Every row gives one point. Each copy is the shape, with its points in the same order, turned, moved and blurred by noise. Some copies are also mirrored. Which?
(in the rows, 128 means zero)

Shape:
[[137 122]
 [139 176]
 [ 99  77]
 [134 173]
 [115 157]]
Copy 1 (5 x 2):
[[126 107]
 [104  59]
 [111 160]
 [105  59]
 [ 95  90]]
Copy 1 is: mirrored
Copy 2:
[[127 134]
 [ 80 107]
 [151 188]
 [ 82 112]
 [ 86 140]]
Copy 2 is: mirrored
Copy 3 (5 x 2):
[[119 136]
 [162 103]
 [ 60 133]
 [158 102]
 [133  97]]
Copy 3 is: mirrored

Shape, 7 rows:
[[146 184 127]
 [ 83 146 103]
 [113 151 161]
 [115 136 173]
 [128  72 140]
 [ 99 178  90]
 [104 146 157]]
Copy 1, 7 rows:
[[124  78  94]
 [ 76 132 116]
 [109  85 147]
 [117  94 165]
 [147 158 169]
 [ 78 116  85]
 [104  96 147]]
Copy 1 is: mirrored
Copy 2:
[[ 80 131 164]
 [ 85 135  86]
 [113 168 130]
 [130 178 129]
 [184 134 110]
 [ 64 111 105]
 [119 173 117]]
Copy 2 is: mirrored
Copy 3:
[[131  70 156]
 [ 81  96 106]
 [ 88 105 172]
 [ 85 120 179]
 [106 184 140]
 [104  65 105]
 [ 80 110 165]]
Copy 3 is: mirrored

Shape, 9 rows:
[[ 97 166 155 134 103  85]
 [129  78 123 123 104  95]
 [133 131 149 174 154 107]
 [195  88 144  79 162 139]
 [ 86 130  90 139 159  88]
 [119  85 106 129 173 117]
 [148 119 164 145 104 141]
 [114 159 184 161 152 171]
 [178 174  90  78  72  89]]
Copy 1, 9 rows:
[[ 83 150 152 155  64 142]
 [147  85 144 146  98 121]
 [121 155  97 168 117 148]
 [163 129 135  90 169  80]
 [ 92  97  72 142  80 134]
 [126  89  80 135 131 116]
 [139 148 157 137 132 160]
 [ 82 193 122 142 166 170]
 [159 135 167  69  34 126]]
Copy 1 is: only turned
Copy 2:
[[ 71 130 133 168 130 154]
 [128  91 171 114  96 145]
 [147 111 109 161 139 141]
 [191 169 169  82 114 120]
 [101  77 133 125 172 117]
 [157  89 148 100 160 128]
 [140 138 119 129  94 175]
 [141 160  82 141 162 194]
 [ 63 159 137  99  66  80]]
Copy 2 is: only turned
Copy 3 (9 x 6):
[[140 116 137 106  65  76]
 [119  82  79 137 104 122]
 [109 111 143 134 135  70]
 [131 108  77  85 198 145]
 [167  85 140 165 111 109]
 [141  77 139 156 155 130]
 [ 88 130 107 112 124 111]
 [ 90 159 185 106 125 101]
 [198 154  37 108  96  93]]
Copy 3 is: mirrored

Shape, 14 rows:
[[170  92 151 137 158 133 128 136]
 [181 170  87 162  84 174  98 186]
 [126 177 147 165  88 133  97 103]
 [104 185 102 162  92 163  74 109]
 [101  88 171 129 168 115 135 175]
 [ 92 112  74  80 171 116 106 109]
 [138 159  89 150 134  98 113 177]
 [145  92 167 125 125 129 160 115]
 [166 146  75  91 149 113 140  98]
 [125 153 160  87  91  71 159 126]
 [125 172 172  92 157 161  81 171]
 [147 147 144  96 137  88 159 181]
 [108 173  90 133 139 105 165 101]
 [ 92 114 130  81 170 108 169 186]]
Copy 1:
[[ 92 100  82 140 119 122 147 147]
 [110 205 116 132 116 195  93 156]
 [121 175 160 130 155  81 102 125]
 [111 187 147 112 152 114  54  98]
 [108  80 105 110  76  91 116 161]
 [155  92  79  67 136 131  91  67]
 [163 155  89 135 114 132  79 154]
 [100  99 122 125 103 106 170 129]
 [164 117  89 109 158 154 144  87]
 [168 135 140  87 106  80 168 141]
 [ 95 121 125  59 156 121  94 193]
 [166 110 118  97 103 134 145 191]
 [185 108 136 138 143 121 110  95]
 [152  61 106  77  85 143 116 165]]
Copy 1 is: mirrored
Copy 2 (14 x 8):
[[150 113  94 139 192 141 142 138]
 [128 205  50 179 113 172 130 185]
 [136 179 165 163 117 155 139 163]
 [110 202 140 174  87 167 147 131]
 [111  82 109 153 182 111  89 119]
 [109 126 102  83 116 142 129  56]
 [146 175  77 146 120 118  82 128]
 [142  88 125 125 167 129 149 163]
 [147 164  89  62 132 131 154 119]
 [136 119 156  80 125 118  90 184]
 [ 62 173 121 137 189 166  91 138]
 [124 130  93  98 158 102  74 168]
 [133 165 129 102 100  79 141 123]
 [ 83  90  85 100 153  83  81 124]]
Copy 2 is: only turned

Shape (13 x 9):
[[106 140 139 134 136 103 112 160 130]
 [ 77  68 109 114 155 161 121 132 144]
 [108 178 180  92 169 128 121 156 106]
 [134 131 180  94 171 113 148 179  98]
 [108 104 107 100 199 116 136 103  98]
 [123 134 191 142 145 130 118 185  71]
 [ 74 153 165  81 159 130 136 160  75]
 [153  93 116 164 102 184  74  90 157]
 [106 173 169 176 126 106 128 185  93]
 [145 121 126 187 111 204 145 104 153]
 [141 112  72 138 148 187 104 147 146]
 [150 117  98 137  77 158 126 126 117]
 [142 105 120 159  97 159 130 131 180]]
Copy 1, 13 rows:
[[129 120  96 103 109 118 128 169 151]
 [ 81  81 137 100 172 106 171 147 127]
 [118 169 131  93  90  68 110 165 154]
 [163 165 133  74 126  71 132 181 151]
 [122 129 122 107 132  70 194 120 103]
 [144 165 112 118 134  80 120 227 149]
 [106 161 148  76  91  71 141 195 121]
 [108  92 132 200 185 148 119 127 147]
 [131 169  73 115 103 124 123 222 161]
 [ 84 158 128 169 199 167 141 136 169]
 [ 94 116 107 124 194 140 118 115 100]
 [133 131 146 148 156 181 130 156 115]
 [119 109 125 134 176 174 128 134 173]]
Copy 1 is: only turned
Copy 2, 13 rows:
[[152 104 118 136  80 111 111 147 116]
 [ 88 137  75 132 123 138 161 164  93]
 [126 114 133  91 103 134  48 145 125]
 [160 112 131  75  99 165  77 162 118]
 [122 137  75  73 121 130 128 101  99]
 [163 142 153 112  59 170  79 182 102]
 [100 126 145  67  96 132  70 155 107]
 [121 179  94 234 131 142 145 121 114]
 [185 139 159 119  42 118  87 166 121]
 [156 222 117 186 133 125 134 155 152]
 [156 164  85 173 158 103 135 154  71]
 [145 165 157 177 134 129 160 128  96]
 [146 147 115 188 128 127 155 160 155]]
Copy 2 is: mirrored
Copy 3, 13 rows:
[[ 99 152 123 145 136  95 124 160 154]
 [ 79  61 111 152 105  98 156 155 149]
 [ 92 150 168 124 157 114  89 101 152]
 [125 143 174 132 117  97  85 128 194]
 [132  60 126 131 161  67 138 115 168]
 [107 151 138 144 147 142  60 154 180]
 [ 80 124 140 144 152  95  69  83 161]
 [140 100  84 124 128 173 195 179 111]
 [112 177 128 172 167 117  69 166 143]
 [163  88 120 172 126 171 158 172  88]
 [119  99 128 192 146 140 202 160 148]
 [153 120  79 179 109 149 157 137 140]
 [138 121 106 153  95 139 178 174 112]]
Copy 3 is: mirrored
Copy 4:
[[137 150 157 140 140 112 122 129 100]
 [151 129 114 104 189 134 145  96 156]
 [124 158 184  87 123  75  95  93  82]
 [143 108 195  74 148 104 102 122  73]
 [ 82 111 139  94 201 110 109 110 130]
 [166 132 193 126 133 122  71  82  80]
 [131 130 160  93 150  72 108  56  72]
 [132 143 109 128  99 189 116 117 205]
 [150 157 194 163 125 133 102  98  63]
 [118 161 166 115 116 207 145  92 176]
 [123 172 106  82 162 188 119 116 140]
 [115 124 117 121 107 191 144  95 115]
 [141 143 145 121 108 187 157 133 165]]
Copy 4 is: mirrored
